Rows are points. The last column is the point's height on a tilted bowl or saddle (a function of degree 2), plus a little noise. Along how many of its main directions does it bend up, bend down or stay straight?

Points (10 x 3)
[[ 19  10  -7]
 [  0  23  40]
 [ 41  -2 -15]
 [-13 -16 -31]
 [-19   7  25]
 [ 10 -60 -51]
 [  0   9   0]
 [ 18  -3 -39]
 [  0 -33 -60]
 [ 11  13  -3]]
Directions: 2 up, 0 down, 0 straight

Points (25 x 5)
[[ 28  -5   3  28  18]
 [ 15 -27   1  -8   1]
 [  4 -56 -11 -13  -5]
 [-42 -29   0  18  -5]
 [  0 -11   4 -12 -13]
 [-12  17  42  45  47]
 [ 13   1  18 -30  -6]
 [-15  10  10  36  10]
 [ -7  -6  -6 -49 -38]
 [ 28   0 -16 -33  -7]
 [-34 -28 -29   3 -40]
 [-26 -23 -11  -7 -29]
 [ 35   6  54 -21  32]
 [-12 -13  22  32  19]
 [ -5 -41  30  27  36]
 [ 51  20  -2 -27  24]
 [ 41 -51  19  24  58]
 [-12  25  -8 -47 -37]
 [ -5  24  25 -23  -6]
 [ -3 -21   2  16  -2]
 [  3 -36 -33  27 -14]
 [ 16 -29  11 -19   4]
 [ -2 -16 -46  18 -29]
 [-13  -4   8   1  -9]
 [-27  20 -60 -37 -60]]
Directions: 2 up, 0 down, 2 straight

Points (38 x 7)
[[ -9 -14 -12  -1  15  -2  13]
 [ 32  -4 -18 -38  20  12   3]
 [  0  -7 -14  -5  14   0   9]
 [-31   7  12  17   4 -10  -5]
 [-40  -5  -7 -16 -21  21  18]
 [  6  -5  -7   8  -9   5  12]
 [  9 -32 -10 -20 -28  40  11]
 [-18   4 -48 -26  -1  27  -5]
 [ 25   1  27  -9  20  -1  -7]
 [-16  44   1  18  32  60 -43]
 [ -3  -1  19  30 -25 -23   7]
 [ 29 -17 -10  30 -19  42  20]
 [ 27  11  29   8 -13 -17   9]
 [  9 -10   6 -18  -1 -20  17]
 [ -9  29  -1  32 -29   4   1]
 [-25  -5  23 -19 -14  13   9]
 [ 43   2  20  25 -45   6  60]
 [ 23  12   7 -19  17  12  -7]
 [  8 -18 -15  -1  40 -28  15]
 [ 30  -6   8 -19  20  16   2]
 [ -9   5  24 -30   1   7   0]
 [  5   6   0   3   0  -8   5]
 [-21 -20 -34  11  25  19  20]
 [  6  22 -33  38 -19  -9   7]
 [ 11  47  31   2  33  17 -53]
 [ 18 -19  -8 -18 -12  23  14]
 [ 33 -24   2   1   6  23  12]
 [-25  20  -2   5  -1  -2  -5]
 [-20  14 -38 -21 -19 -10  29]
 [  9  -4  11  -8  19  -2  -2]
 [  1 -11 -32   0   3 -20  25]
 [ 25   5   2 -10  14   8   0]
 [ -1   0   7  -8  28 -37  -5]
 [  4   4  -7   5 -31   3  23]
 [ -3  -8  -2  -2  18  -4   6]
 [-14  -3   8   9   6  15   1]
 [-11 -38  20 -43 -40 -12  59]
 [-49  40  40   9  -2 -25 -52]]
Directions: 2 up, 2 down, 2 straight

Points (74 x 9)
[[-27   3 -20  -5 -16  15 -23 -15 -20]
 [ 39 -26 -28   9  14  24  21 -25  11]
 [  2  15  13 -20  -8  11 -10  50 -20]
 [ -9  -8  13  28  -4  37   4  -6 -16]
 [  5  -3   8   0  18  -2  15 -13  16]
 [ 36  -1  22  -6   3  10  23   6  21]
 [ 19  49  11  -4   3   1   9 -14 -12]
 [  9  -5  10  22  17  -4   6  14  14]
 [-39  -3   8  19  52   4  32 -36  19]
 [ 15 -24   2  -1  -8  15  22  17  14]
 [  1  -2 -26  -4   1  -4  -5 -12   5]
 [ -7  17   1 -27   0 -48  12 -29 -12]
 [ 10  -8  -2  26  33   1 -13   9   5]
 [ 25 -25  10 -15 -13  -3  -5 -20   9]
 [ -1   4 -15  10   0  31  -4 -16  -5]
 [-14  -7   8  -1  25  34 -16  16  -4]
 [-13 -10   9  29   6  16   1   6  -5]
 [-20  26 -43   5   0   6  26 -10  -7]
 [-13 -42 -19  33  14  18   1 -24 -10]
 [ 33 -12 -16 -10   1  18  12   0  14]
 [-26 -41  -2  33  29  38   5  15 -11]
 [  8  28  12   0   8  -2  53   8  17]
 [  4  21 -42  11  -5   8 -19   4  -6]
 [  6  11 -49 -36  17 -32   0  31 -11]
 [-35  20 -13  33 -13 -19   9  10 -17]
 [ 28  15  37  55 -29   8  60  -1  -3]
 [ -2  -8  -5 -17  29  10  48   7  34]
 [ -5  41 -15  46 -26  18  54   3 -24]
 [ -8  51 -23  -5  -8   0 -32 -35 -38]
 [  6 -20 -37   8 -11  25 -10  32  -8]
 [-24   1  -6  -7  32  11 -23 -30  -4]
 [  8 -13  12 -16   1 -31  54   2  36]
 [ -9   2 -35  -8   3   9  -2  -1   0]
 [ 44   4  17 -11  26 -10 -36   9   9]
 [  2  28 -44 -24 -16   7 -35   4 -19]
 [ -5 -34  -4  -2  12  -3 -12   4  14]
 [ -9  21 -21  18  10  -8 -52  18 -31]
 [ 29  17   1  -7 -23  -7  -7  -2   8]
 [-42 -22 -16  -7   4   1  13   8  15]
 [-13  25  -8  37  15   9 -13 -30 -25]
 [-45  32  25 -40  36 -11  -4 -34 -23]
 [-15 -11  21  10  23  15  44  13  32]
 [  9  10  17  17 -10 -27 -21  -4   7]
 [-41  26  29   3 -39 -10 -34  -4 -46]
 [  4  33  -9 -42 -17  25  15 -40 -35]
 [ 56  -1 -15  21 -29 -22 -19   4  44]
 [ 12  31  41  13  17  13 -19 -14  -9]
 [-11 -13   1  16  14  16 -25  22 -11]
 [-15 -20  11 -36   6 -21 -20   0  11]
 [-31  13 -17  50 -15  36   3  32 -60]
 [ -9 -22  38 -16  15  14  -8   9  16]
 [-25 -23   4   6  19  15 -15  53 -14]
 [  2   4   1  -4  31  -3  13 -16  13]
 [  6  -2  10  -5 -18  11   3 -19  -2]
 [-14  25   6   0   2  27 -15   6 -22]
 [-19  -1  22  34  19 -29   5   5   7]
 [ -6 -27 -10 -38 -49   4 -18  11 -10]
 [-19   0  -3 -23  46 -13 -37  30 -20]
 [ 19  -7  12 -14   6 -27  25   3  25]
 [  5 -10  36  11  14   6  25   2  23]
 [  4  27 -18  13  14 -10 -22 -25 -11]
 [ 13  -6  15 -21 -19  22  12   4   0]
 [ 25   6  -3  19 -28  28 -28   1  -2]
 [ 22 -12  16  34 -13 -31 -30  23  23]
 [-23 -25  -8  16 -43  13  -3  15 -18]
 [-24 -27 -24  34  -1  15  18 -18 -11]
 [ 42 -21 -12 -22 -25 -35  24 -20  12]
 [ 29  31  26  23  14  29  15 -25   6]
 [-28  -6  12  -4  39 -25 -38 -21  -8]
 [-10 -28  -9 -13  12 -19   3   3  22]
 [ -1  14  41  44 -30 -45 -21 -22  -6]
 [  4 -12  -8  42 -15 -41 -24 -28   7]
 [-14 -16  25  15   5  11  19  12  14]
 [-15 -24  52  29  13  -5  22 -28  12]]
Directions: 2 up, 4 down, 2 straight

Points (61 x 9)
[[ -3  36   3  -7   7 -19   4 -18 -14]
 [ 11 -32 -12  15 -21 -29  -5   2 -23]
 [-27 -11 -17  48  34  -1   5  11  48]
 [-17 -18  18 -31  27  29 -15   9 -25]
 [  1  12 -13  23  51  -7 -23  16  39]
 [  4 -14  -7  -3  14   4  10 -23  10]
 [ 31 -44  -3  -9 -36  -3 -11  -9 -12]
 [ -7   4   0  -3  -2  -3  14   5  -4]
 [ 15  13 -10  -3  19  35 -12  20  22]
 [ -1 -24   4 -15 -23 -23 -25  35 -49]
 [ 14 -17  28   6 -25  33 -33  22 -32]
 [-11  -4  20  18  13  -2  26 -42 -11]
 [ -8  -3  15  -3  17  19  26 -13  -4]
 [-22  -5  -4  -4  -7   4   7  23 -10]
 [ 17   6   0  21  10  -1 -16   8   6]
 [  1 -15  -6  -2  17  18 -20  10  16]
 [-10  20 -53 -14 -38  14   2  11 -19]
 [ -3  23 -50  12 -34 -10 -32   3 -21]
 [-18   4  10  31  -6  20  41   5  -1]
 [ -7 -18 -39  -1  26  -8   0 -23  35]
 [-30  -6 -19  -1   0 -34  17  17  -5]
 [-20 -25  14  17  -6 -26   7  -7 -28]
 [  2  36  -9 -16  -8  -2  -2 -15  -7]
 [  0 -13 -16  10   0 -13 -20 -33  -1]
 [ 20  -4   1 -36  22  -6  25  16  -5]
 [ -8 -23  -5 -37  15  23  -3 -25  -5]
 [-25  -8  -4   1  52 -26  14  26  21]
 [ 22 -46 -30   9 -12 -45 -35  13 -20]
 [ 29 -26  35  35  25  -9  22  14 -45]
 [-13  26 -36 -13 -11 -36  13   3 -20]
 [ 18  -3 -15  -3   6   6 -20 -12  17]
 [ 17  -4  -9   4  -8   3   1  15   5]
 [-60  25  21  16 -18 -39 -19  30 -60]
 [ -9 -25  11   6  27   0 -23 -16  -1]
 [ 15 -45 -24  16 -14 -13   3  -2   1]
 [-13  31 -31 -25  21  24   1 -20   4]
 [ -3  -6  31 -10  15   9 -12  22 -34]
 [-22  10  -2 -24  12  -6 -27   9 -23]
 [  5 -20 -13   3   4   2   8   6  13]
 [ 10 -20   1   0  -1  14   5 -13   7]
 [  6  13   5  11  20   1 -20  17   1]
 [ 51  47 -22 -31 -18 -14   0  23 -22]
 [-13  18  -7   9   0   0  17   6   5]
 [-37  30 -35  -6 -13  46 -10 -28   4]
 [  1  18   2   9  13  16  29  -8  11]
 [ -1 -15 -11 -17  10  -3 -17  13   4]
 [ 40 -42  -1  22  -4  -5  16 -42 -16]
 [  1  -1 -24   7  -8  25  21 -25  15]
 [ -5 -24   4 -12  -1   5  18  -9  -7]
 [  1 -19  18  21  20   0  -1  13  -8]
 [ 39  14 -29   3 -14 -29 -47 -14 -33]
 [-27  19   5 -17  -8  -5  22 -25 -20]
 [ -1  37  36  -3  -5  26  -9  16 -17]
 [ -6  -6 -12  34  12 -39  28  -7  -2]
 [-39 -20   0 -19 -15 -18 -31  11 -49]
 [ -9 -19   3   3   3   8 -12  -8  -1]
 [ 24   2  12  19 -10 -48  -1  26 -59]
 [  9  -6 -27  -1   3 -12   0  -3  13]
 [ 19 -28 -11  24 -21   7   9 -44  -6]
 [ -9   3  40   3   4 -20   6   8 -46]
 [-23 -20  -4  20  12 -10  -9   1   8]]
Directions: 2 up, 5 down, 1 straight

Points (78 x 9)
[[  8  -1 -11  -4  -5 -35 -11   0   6]
 [ -2 -24  -7 -18 -19  -3   6  12 -17]
 [ -3  15  17  20  -6  -5 -20   8 -15]
 [-14  12   8 -26  -2  10  -4  17  -5]
 [-14  -9 -15   8  10   6 -20   4 -17]
 [  6  25 -13  -8  -2 -24 -19   3  -3]
 [-16   2 -26   4  -1  20  20   2  15]
 [-22   1 -21  -1   7  -1   2  -7  -8]
 [-13 -23 -22   4   6 -25  28  -3 -42]
 [ 31  -6 -19 -11  24   3  -4  -1  25]
 [ 10  -6  -4  32  -6   2  -2  -4 -23]
 [  8  21  -2  24  13   3  -7  -6 -11]
 [ -9 -34 -13  -7  19 -20   0 -21 -25]
 [ -2  16   6   5  30 -14   5 -24 -10]
 [-12 -20 -29  21 -15  17  18  18 -44]
 [-10   5 -41   4 -24   5  14 -14 -14]
 [-13  22  -6  20 -17 -10   9  14 -37]
 [-29 -10   3 -24  16 -16 -12   3 -22]
 [  9  14 -29   9  12  -7  -7  -1   2]
 [ 14  15  18  -7   5  27   9 -17  52]
 [ -9  -7 -10 -25  -1   6   0 -15  12]
 [-19  -4  13 -16  16 -19 -14   6  -7]
 [  7 -13  -1  -1   1 -24  21 -27 -15]
 [-41  30   3  18  -1  -1 -14  -3 -45]
 [  3 -15 -12  -9 -16 -19 -27   0  -9]
 [-19  -9   7   8  -6   2   7  -8  -7]
 [  0 -15   3  23  -2 -15   8   0 -14]
 [-27   4  -3  -6 -12   7   1  14 -24]
 [ -8  -8 -10  26  22  -4 -13  13 -18]
 [-16  19 -25  -2   7 -31  -1 -10 -22]
 [ -8 -35 -28 -27 -17  26  23 -16  27]
 [ -3 -26  37   3   7   2  -7   0   4]
 [  9  -1  30 -14  14  -2 -16 -15  17]
 [ 23 -24 -22   5 -15  -8 -32   7 -26]
 [ -9 -10  -8 -12   5   5  16 -18  11]
 [ 24  56  12 -33 -12 -21   4  29 -39]
 [ 11 -11  19   6  -1 -13   6   1  13]
 [  2   1  -6 -10  14 -20 -16 -60 -51]
 [ 28  13 -16   1  -1   6   4   1   7]
 [ -5 -18  -1  -3  -7   8   0   2  -6]
 [  1  -2  -8  28  26  27   3  17 -28]
 [ -8  30   8  28 -18 -17  10 -16 -17]
 [ 10 -10  22  -7  13 -10  16  30   0]
 [  1   7   2 -24  11  12 -20  -9   9]
 [ 33  -2 -13 -22  -1  12   9   9  33]
 [-11   0 -11   4  10  22  -2   2   2]
 [ 12   6  31  -9 -13  20  11  26  12]
 [ 15  -7  19  -6  16  -7  -2 -12  20]
 [-19  10  -5  29   7  35  18  23 -21]
 [-23 -11 -10  -8  14  30   4   4   6]
 [-17 -15  10 -15 -18  -4  -8 -26 -16]
 [ 10   8   0   5 -14  16  -4   8  -6]
 [ 10  -3   0  25 -17 -26  -1  13 -21]
 [ 14  -8   5 -20  35  -5  -6   4  20]
 [ 18 -19 -28 -16  22   4 -13 -21  14]
 [ -2  12   4  -2   8  -5 -30  26 -12]
 [-18 -17  -3  16  22  -4  32 -42 -29]
 [-20  32   0   8 -12   5 -17  -5 -31]
 [ 17  34  22  44 -16 -12  30   7 -12]
 [-11  -1  10  -9   1  -6 -10  -9   0]
 [ 10 -15 -15   8  -2   2  -5   8 -12]
 [  7 -22 -35   6   0  -1   6   1 -11]
 [ -6   8  -3  -4   4  -9  16  10  -5]
 [ 23  -4   4  22   3  13 -19   9 -29]
 [ 10   9 -13  -5  27 -19  28   8  -3]
 [ 15  -4  18  37   4   7  -6 -14  -8]
 [ -7  18  -3   6 -10  31 -24  22 -47]
 [ 12  15  12 -14  22  -1   2   1  17]
 [-13 -37  21  -1  -1 -19  10  27 -35]
 [ 35  -7 -15  -5  25 -13  12   2  16]
 [-13 -12   1  -6 -11 -15  11 -22 -16]
 [-11   6  -1  16   3 -13   7   2 -12]
 [-19   4 -36 -18  10   2  24 -15  13]
 [-29   5   8   2  -2   9  -1 -11  -9]
 [-13  24   4   9 -23  21  -8  16 -32]
 [ 10   2   7  -1   4  45 -17  -3   0]
 [-37   8  19  -9 -20 -28   3 -28 -45]
 [ -4  12 -14  10 -12  15 -48  -4 -60]]
Directions: 2 up, 5 down, 1 straight
